Each point is reached from the start by the listed moves, each made 0, 1 or 2 times, or once backwards (-1), plus a little noise. Is the number of moves made odd or even? Then give how often each move was made.
(in the rows, 128 means zero)

Moves:
(1): [152 137 139]
(2): [116 156 130]
(3): [119 120 163]
Start: [147 135 134]
Points:
[172 138 226] => even (2, 0, 2)
[143 170 100] => even (0, 1, -1)
[153 126 216] => odd (1, 0, 2)

Moves:
(1): [173 122 128 115 126 132 125 137 134]
(2): [132 157 130 113 121 124 127 123 134]
(3): [124 124 158 123 122 129 131 133 126]
(4): [138 144 137 170 134 119 125 123 132]
(5): [125 132 135 122 161 130 124 122 129]
(6): [130 127 126 134 125 161 128 125 136]
(7): [133 130 133 129 132 129 173 117 133]
(8): [126 141 131 123 137 131 138 175 132]
(9): [112 116 135 125 128 115 128 128 170]
Start: [120 151 124 101 116 143 104 113 128]
Points:
[192 160 104  16 197 169 110 213 149] => even (2, 0, -1, -1, 2, 0, 0, 2, 0)
[157 185 212 104 186 181 117 206 148] => odd (1, 0, 2, 1, 2, 1, 0, 2, 0)
[ 97 212  99 160  95 190 114 137 152] => even (-1, 1, -1, 1, -1, 2, 0, 1, 0)
[115 188 152 118 101 128 132  37 237] => even (0, 2, 0, 1, 0, 1, 1, -1, 2)
[121  81 196  51 115 173 207 165 224] => odd (1, -1, 2, -1, 0, 1, 2, 1, 2)
[233 172  89  28 113 171 187 108 114] => even (2, 1, -1, -1, 0, 0, 2, 0, -1)

Moves:
(1): [153 127 130 125 130 123 128 133 130 120 127 137 127 131 135 123 116 130
 124 125]
(2): [131 141 124 127 120 126 129 125 129 128 122 126 130 130 132 122 130 122
 122 132]
(3): [125 133 144 131 135 129 128 131 126 120 128 120 129 123 133 124 130 128
 131 131]
(4): [129 129 125 147 137 135 131 134 127 134 130 132 134 137 126 118 126 121
 130 128]
(5): [121 134 120 110 155 128 124 133 133 118 128 125 128 134 122 134 132 122
 118 128]
(6): [137 131 132 122 122 161 129 125 132 125 129 130 120 122 135 130 127 129
 120 121]
(7): [131 126 127 126 130 126 149 129 128 125 132 127 126 126 128 120 126 130
 126 127]
(8): [128 132 123 121 122 131 125 149 126 131 130 131 132 122 124 124 129 125
 131 127]
(9): [121 124 135 122 118 126 133 132 160 126 126 133 128 133 128 127 129 120
 130 136]
(10): [131 123 139 116 135 126 131 128 128 155 131 131 132 115 139 128 137 107
 125 125]
(11): [129 135 130 126 127 125 129 129 125 129 147 124 124 139 132 130 124 127
 128 130]
(12): [118 133 137 120 125 128 128 117 122 127 131 160 129 134 119 118 128 129
 134 129]
(13): [128 124 131 126 125 127 124 121 124 119 132 125 157 130 124 127 125 126
 128 119]
(14): [129 125 134 120 124 128 137 132 121 129 116 123 128 150 126 133 134 129
 125 126]
(15): [118 126 126 127 130 126 123 132 126 128 126 136 130 131 152 135 127 131
 131 128]
(16): [134 134 135 136 128 126 138 130 127 120 127 138 128 123 123 151 125 118
 123 135]
(17): [137 124 119 132 122 130 129 130 129 115 135 130 138 129 131 132 155 125
 132 127]
(18): [130 133 133 126 132 134 126 131 131 136 125 129 134 126 127 133 128 149
 127 138]
Start: [131 132 129 125 143 118 139 130 137 120 131 132 140 133 118 129 117 123
 124 123]
Points:
[106 163 154 128 212 122 160 154 127 118 107 143 151 179 184 194 223   7
  96 141] => odd (-1, 2, 2, 2, 2, 0, -1, -1, 0, 2, 0, 0, -1, 2, 2, 2, 2, -1)
[172 107 142 138 149 207 154 132 180 121  80 102 154 197  93 113  77 188
  99 111] => even (1, -1, -1, 2, 0, 2, 0, -1, 1, -1, -1, -1, 1, 2, -1, -1, -1, 2)
[133 141  96  96 177 195 131 119 114  40 140 197 108 146  93 131 171 127
 115  99] => even (0, -1, 0, 0, 2, 2, 0, 0, -1, -1, -1, 2, -1, 0, 0, 0, 2, -1)
[187 175 139 168 196 107 136 140 121 159 157 116 110 133 201 103  66  94
  97 131] => odd (2, 2, 1, 2, 0, 0, 0, -1, -1, 1, 2, -1, -1, -1, 1, 0, -1, 0)
[112 147 129  38 187 111 149 130 147 178  86  87 152 162 155 189 171 110
  70 140] => even (-1, 2, -1, -1, 2, 0, 0, -1, 0, 2, 0, -1, 0, 2, 1, 0, 0, 2)
[ 85 171  94  61 174  95  94  95 150 122 137 157  89 153 143 118 101 101
 100 130] => even (0, 2, -1, -1, 2, 0, -1, -1, 0, 0, 1, 1, -1, -1, 1, -1, -1, -1)

Moves:
(1): [138 123 125 132 129 127 124 128 127 130 133 127 131 130 125 129 120 131
 121 132 129 128 135 132]
(2): [131 137 130 137 129 132 125 135 123 134 131 135 125 128 136 130 123 115
 135 125 120 128 134 125]
(3): [129 121 141 132 126 127 126 132 124 125 129 128 124 134 124 141 135 122
 131 130 138 123 134 122]
(4): [119 124 127 138 124 124 139 126 130 128 125 129 127 126 129 133 124 122
 130 134 125 128 129 133]
(5): [122 129 127 142 142 126 129 131 135 134 126 129 129 131 115 127 128 131
 123 119 126 131 126 126]
(6): [128 127 127 129 137 142 137 122 120 133 121 125 133 128 132 125 134 130
 131 129 125 135 131 138]
(7): [143 131 132 121 128 113 138 123 125 127 135 139 132 136 122 129 124 132
 131 124 123 134 133 124]
(8): [129 119 124 127 123 136 132 141 134 126 133 131 122 135 122 118 124 128
 135 119 125 136 125 138]
(9): [128 125 139 128 126 131 129 121 148 128 127 125 130 117 132 126 132 126
 126 124 121 127 126 128]
(10): [130 129 127 121 125 125 128 131 126 152 127 129 135 130 126 125 123 131
 132 134 134 130 127 130]
(11): [125 125 124 121 128 127 128 125 123 134 147 124 127 124 129 132 133 131
 130 131 122 127 125 129]
(12): [123 121 137 126 129 132 122 131 125 127 126 142 130 124 128 127 125 130
 129 133 126 132 133 134]
(13): [125 127 129 128 125 126 128 139 129 114 127 125 148 123 122 133 126 121
 129 116 121 128 139 137]
(14): [127 123 118 133 128 130 120 124 127 130 128 138 133 143 129 129 133 129
 125 126 130 124 125 133]
(15): [136 118 127 127 141 117 126 133 128 125 127 126 126 125 139 136 126 128
 140 130 135 125 123 130]
(16): [124 136 124 115 135 136 130 131 128 126 127 136 128 128 138 151 123 133
 118 137 126 131 123 127]
(17): [135 136 125 127 126 120 128 130 132 130 124 127 121 120 125 132 144 125
 125 133 127 126 130 132]
(18): [135 133 128 141 120 124 128 133 133 127 128 128 135 138 128 127 129 149
 136 132 128 126 128 131]
(19): [131 128 125 131 128 132 122 117 133 123 128 128 126 126 117 133 126 123
 144 133 138 135 116 131]
(20): [125 131 131 123 134 126 126 131 132 127 129 124 129 135 125 125 128 124
 130 138 120 125 135 125]
(21): [125 132 127 128 135 131 140 128 134 128 134 133 128 125 137 123 126 120
 127 137 145 128 134 135]
(22): [122 132 135 133 126 127 125 133 128 130 133 122 129 134 134 124 127 121
 120 129 125 151 129 132]
(23): [118 127 126 127 129 122 128 126 131 133 124 132 117 129 133 128 122 131
 136 125 129 136 153 130]
(24): [125 135 133 125 131 125 128 125 123 133 129 126 124 131 130 130 122 130
 126 127 128 123 126 140]
Start: [123 128 133 123 122 138 128 118 127 125 114 120 130 125 134 128 124 139
 115 141 118 118 136 134]
Points:
[128  73 141 162 127 145 175 191 104 102 123 162 171 180 158 159  83 176
 151 129 137 188 249 202] => even (2, 0, 2, 1, 0, 2, 1, 2, -1, 0, 0, 1, 2, 0, 1, 1, -1, 2, -1, -1, 1, 1, 2, -1)
[134 173 128 145 129 184 170  85 192 174 106  83 136 102 154  84 143 166
 127 199 135 132 135 172] => odd (1, 0, -1, 0, 0, 2, -1, 0, 2, 1, 0, -1, -1, -1, -1, 0, 1, 2, 1, 1, 2, 0, 0, 0)
[ 56 110 122 112 165 191 169  90 177 165  76 147 136  97 203 139  88 124
  71 191 140 180 195 215] => odd (2, -1, -1, 2, 0, 2, -1, 0, 2, 1, -1, 1, 0, 1, 0, 2, 0, -1, 0, 0, 2, 1, 2, 0)
[174 146 118 108 157 114 166  50 168 118 118 140 127 114 152 149 101 153
 121 173 184 140 102 138] => odd (1, -1, -1, 0, 0, 0, 2, -1, 1, 0, -1, -1, -1, 0, 1, 1, 0, 0, 2, -1, 2, 0, 0, 0)
[146 130 160 114 106 128 138 135 119 123 167 137 150 186 116 115 120  48
 172 102 164 171 154 199] => even (-1, 1, 2, -1, -1, 0, 2, 2, 0, 1, 0, -1, 2, 2, 0, -1, 0, -1, 2, 0, 2, 2, 0, 2)
[103 109 196 171 124 125 166 114 167 129 117 198 147 128 107 151  97 146
 145 103 114 130 231 141] => odd (0, 1, 2, 1, 2, 0, 2, 0, 2, 0, 0, 2, 1, 0, -1, 0, -1, 1, 0, -1, 1, -1, 2, 0)
[176 139 105  88 158 106 125 126  93 162 160 176 169 156 185 185  47  93
 125 211 137 147 125 123] => odd (2, 2, -1, 1, -1, -1, 2, -1, -1, 2, 0, 0, 0, 1, 2, 2, -1, -1, 1, 1, 1, 1, -1, -1)
[127 105 184 165 126 168 115 131 158 188 158 135 106 140 144 130 112 166
 186 148 113 180 193 130] => odd (1, 2, 2, -1, 1, 1, 0, 1, 2, 1, 2, 1, -1, -1, 0, 0, -1, 2, 1, 0, 0, 1, 2, -1)
